Every row gives one point. Each table stands for the endless flat space through its points: a line for two points, a plane for three, and so on. The two share one point or none. Which?

First, 3 rows:
[[ -7 -38 -85 -76]
 [ -1 -43 -48 -44]
 [ -8 -41 -76 -68]]
Second (2 x 4):
[[ 32 -46 -19 -54]
 [ -3 -11 -64  -9]]
They share: [ 18 -32 -37 -36]

First:
[[ 23  -2  29 -42  33 -59  -5  50 -27]
 [ 51 -26  47 -16 -15 -23 -45  28  13]
 [ 31  26  11   2  45 -53 -19  45   3]
 [ 40  32  15   3  41 -31 -36  36  25]
 [ 23 -12  31 -44   3 -62  -8  47 -36]]
Second:
[[ 45 -18 -24 -21   0 -45 -42   2  -2]
 [ 16  24  24   5  39 -14 -17  41 -24]
 [ 60  16  30 -17  33 -68 -57  37  26]
 [ 28  24  15  17  12 -29 -11  29  21]]
They share: no point

First, 4 rows:
[[-14  23  25  24   9 -24  17  12  20 -21 -14 -12]
 [-13  19 -34  -1  -2 -25  11 -33  -7  31 -54 -68]
 [ -8  11 -35  12 -15 -18 -31  54  14 -63  -8 -30]
 [-48  54 -47 -23 -19  20 -19   8 -13 -37 -59 -51]]
Second (4 x 12):
[[-15  39 -30  16  -1  19  -7 -48  14 -40 -25 -34]
 [-12  27  -1  43   3 -11  -5 -15  27  -6 -15   0]
 [ -7  13 -28 -19 -34 -31 -29  21  30  -1 -64 -50]
 [-25  33   6  53  20  -7  11   5   4 -23   6   6]]
They share: [-21  27 -21   4  -7 -11  -7  15   5 -28 -31 -37]

First (2 x 20):
[[ -9  23 -10  35  11 -30  -5 -27 -18  12   5  36 -12  -2  21  -4 -22 -23
   47  13]
 [ -5  31 -14  39  -9 -26 -33  -7 -46  44  41   0 -40 -34  45  16 -38  17
   11  49]]
Second, 3 rows:
[[ 19  17  -2  17 -23 -34  -5 -37 -16   0   9   8 -28 -40  33   2 -38 -19
   41  45]
 [  1  21  -6  17  -5 -30  -1 -37 -16  16   3  28 -32 -30  43 -10 -40 -17
   29  49]
 [-16  29 -14  37  10 -26 -17 -17 -32  36  20  28 -28 -13  38   0 -31  -2
   23  33]]
They share: [ -7  27 -12  37   1 -28 -19 -17 -32  28  23  18 -26 -18  33   6 -30  -3
  29  31]

First (2 x 24):
[[-10 -19 -36  -7   5  12  18 -35 -16  22 -12 -23  -2  24 -12 -18  -1 -36
   16 -11 -38 -17 -25 -22]
 [-14 -29 -20  11 -13   0   8 -17 -28  30   8 -15   6  22 -22 -30  -3 -22
   10 -25 -22 -33 -15 -14]]
Second:
[[-37  -9 -10  -9 -29  -5 -23 -39 -54  27   4  -8 -24  -6 -31 -56 -16 -67
   47 -42 -52 -19 -49 -18]
 [ -5 -17 -42  -5  11  -5  29 -31 -14  19  20 -40  36  42  13   4   4 -39
  -13 -18 -20 -23  -1 -10]
 [ -4  16 -10 -37 -13 -43   8 -83 -50  28  59 -22  30  28   3 -16  26 -91
    7 -31 -52 -15 -27  25]
 [-28  -3 -31   0 -13  -8   4 -39 -35  24  22 -33  15  27   0 -16  -9 -62
   22 -39 -36 -12 -28 -16]]
They share: no point

First (6 x 24):
[[ -2 -20  39  16  19  17  19  15 -21 -50  -4  10 -42 -26  15 -25  49  46
  -56   2  61 -54  -6 -23]
 [ 58  33  20 -42  12  31  11  40   8  -2 -15  19 -32  12  51  45 -25   2
  -16  41   0  23 -23  -8]
 [ 39   7  -6 -12  31  32   4  33   8  -6 -33  10 -24  15  61  42  29  38
   -9  27  20 -11 -15  18]
 [ 44 -14  18 -53   8  46  48  19   5 -17   8  29 -27 -19  33  39  19  -8
  -14  49  10 -12 -13 -11]
 [  2  18  28  -1  10   6 -15  64  -5 -43 -49  54 -39  -6  52  47 -30   3
  -17  50   5   3 -62 -12]
 [ 24   1  44   0  24   9   1  16 -26 -34   1   1 -40   8   7 -19  29  44
  -72 -11  48 -29   5 -24]]
Second:
[[ 34  13  34 -14  30  44  27  22   0 -43 -18   8 -54  -1  22   7 -13  13
  -15  11  14   5  -8 -38]
 [ 27 -14  28 -53  -2   5   2  37  -7  -7   4  39 -17 -11  51  50  16  16
  -62  47  18 -27 -40   4]
 [ 27  -9  33 -38  27  41  24  21   7 -37 -12  12 -49 -12  42  27  -7  24
  -31  17  10 -12 -25 -31]]
They share: [ 33   7  31 -26  13  23  14  31  -7 -25  -8  24 -35  -2  30  23   1  10
 -35  29  18  -6 -19 -17]

First, 6 rows:
[[ -6 -27  41  -6 -13 -50 -21 -64  -2   3  52 -29  35 -47   5  14   7 -26
   30   3 -38  13   6  15]
 [ 60 -28  -2  23  25 -56   0 -36   0 -29 -13 -36  44  29  46 -19  53   7
  -56  23 -56  -2  44  -4]
 [ 37 -20 -10 -31 -20 -13   1 -59 -24 -17  22 -50   0   7  10 -22  33   6
  -34  18 -16  18  10 -12]
 [ 20 -44 -30 -26 -29  -5 -10 -72 -59 -34  34 -37 -23  -5  28  -7  28  24
  -59  11   3  12   9  -9]
 [ 42  -9  30 -15 -10 -27  20 -26  16  -4  23 -33  32  18   7 -21  27   1
    5  11 -35  -1  13  14]
 [ 78  16  13 -50 -46  18  32 -28 -32 -40  20 -49 -27  48  21 -17  30  46
  -12  18  12 -15   2   9]]
Second, 3 rows:
[[ 21  26  -3 -31  -1 -19  25 -58  31  -5  30   6 -20  -7  43  27  35  10
   12  -3 -43   8 -38   0]
 [ 37 -41  12   5 -35 -27  14 -33 -36 -24  30 -18  24  28  24 -21   8  24
  -24   7  -2 -16  22  30]
 [ 23  18  -6 -22  -6 -26  24 -59  23  -4  27   6 -10   0  41  18  29   8
    6  -1 -39   8 -32   3]]
They share: [ 33 -25  18 -13 -25 -13  16 -31 -20 -26  36 -18   4  14  28  -3  20  28
 -12   3 -10 -16  10  24]

First:
[[-12 -42 -39   3 -19  -9 -30 -28  36 -50   2 -39   1  12 -17 -25 -21  -3
   21  35 -35 -64  12  10]
 [-44 -10  -3  27  -7  19  10  12  32 -18  14 -23   5   0  11 -37 -33 -19
   17  23  -3 -24  16  38]]
Second:
[[-55   3 -26  -5 -42 -13 -17  11  53 -44  42 -26  22 -25  18 -30 -49 -35
    9  37 -13 -15  -2  11]
 [-43 -13 -20   9 -24   5  -5   3  43 -28  22 -28  14  -9  10 -38 -33 -23
   15  29 -11 -31   8  29]]
They share: no point

First, 6 rows:
[[-16  27  19  28  -1 -69  59   8   1 -24  13  44  21 -39  20  -8 -25 -34
   27 -20 -25 -35  20 -31]
 [-43   9  42  35  -3 -42  34  49 -12  27  62  11 -16 -21   5   6  11 -25
   30  10  18 -39   0  -8]
 [ 22  55   7  -7 -17 -59  79  -3   9 -44   3  31  24 -29  26  -6   5 -28
    7 -37 -30 -24  74 -18]
 [-24  17  20 -15 -24 -21  20  32   0  18  14  -8  -9 -24  43 -20 -14 -36
   25 -55 -14  20   6 -47]
 [ 16  37   0  -9 -12 -61  68  -2  12 -34 -18  30  21 -36  35  -8 -18 -36
   21 -53 -40 -14  46 -37]
 [ -3  11  20 -39 -31 -16  30  51   8  35   6 -31 -22 -11  31   2  -3 -37
   26 -60   0   9  14 -38]]
Second:
[[-40  24  36  13  15 -66  26  -9 -45 -10  33 -38   0 -43  24 -11  45  -2
   51  -8 -31  -8  48 -30]
 [-56  -6  20  37 -56 -87  35  21   9  48 101   6  12  40 -20 -45  49 -34
   39  -1  16 -28  26  31]
 [-71  28  -5   0  16 -38   9  44 -16  12  63 -38   8 -16  28  -1  14 -10
   34 -23  24  30  36 -10]
 [ 26  34  57 -15 -31 -26  67 -11 -38 -26 -27  18 -32 -38  39   1   1 -53
   48 -25 -61 -30  33 -51]
 [-30  62 -11 -29  27  38  16  64  -1  -3   1  -5 -33 -48  73  21 -37 -17
    3 -52  16  41  27 -48]
 [ -3  54  15 -28   6   6  33  41 -29 -20 -10  15 -33 -51  57   9 -17 -34
   22 -47 -14  19  27 -58]]
They share: no point

First:
[[ -5  31  17  27 -15 -16  17 -43  -5 -31 -18   6  14 -31  -5 -10  37   4
   16   8  37   1  33   5]
 [-22  41  44  17  -2  -7  30 -61  -1 -29 -33  -7  -1 -32   9 -37  43   0
   28   5  31   8  23  -1]
 [ 18   9 -16  31 -48 -15 -10  -7 -17 -35   1  13  33 -12 -17  25  17   0
    0  25  27  12  43  -7]
 [ 10  13 -13  33 -14 -38  32 -17 -24 -30 -12  36   5 -31 -24  28  48  24
   14  18  46 -18  23  11]
 [-29  51  12  50 -34   1   9 -90  16 -45  -8 -33  53 -66  11 -42  45 -32
  -12 -11  28 -15  51  36]]
Second:
[[ -17   31   47   19    7  -41   46   34  -56   -7   -1   33   12   -7
     5   25   64   26   34  -10   45   19    7  -10]
 [  64   -8   34    8    4   10  -16  -44   38  -24  -51   10   18   -3
    -8 -101    1   33  -19   71   27    2   39  -51]
 [   0   63   11  -19  -19  -32    6  -26   -7  -58   -7   -5  -48  -30
    -5   29   26  -28   54  -31   63   60   24   -7]
 [ -19   53   16  -17  -11  -42   13    7  -28  -54   -7   11  -40  -20
    -2   46   37  -30   68  -37   76   54    1   -2]
 [  48  -32  -21   18  -12    5  -11   25   -1  -73  -12   23    9  -34
    29  -71   -3   32    5   39   65  -32   18  -66]
 [  -3   -6   -9  -12  -31   11  -18  -87   39  -49  -36  -49   23  -40
    10  -20   24   30   19   17    8   19   53  -62]
 [ -18   23   83  -33   38  -55   20   -5   -7   19  -58   13   26   26
   -30   13   86   10   32    4   44   64  -17  -14]]
They share: [  1  27  33  11 -11 -11  10 -28  -8 -25 -25   9   0  -9  -3 -11  24  10
  30  16  33  23  29 -18]
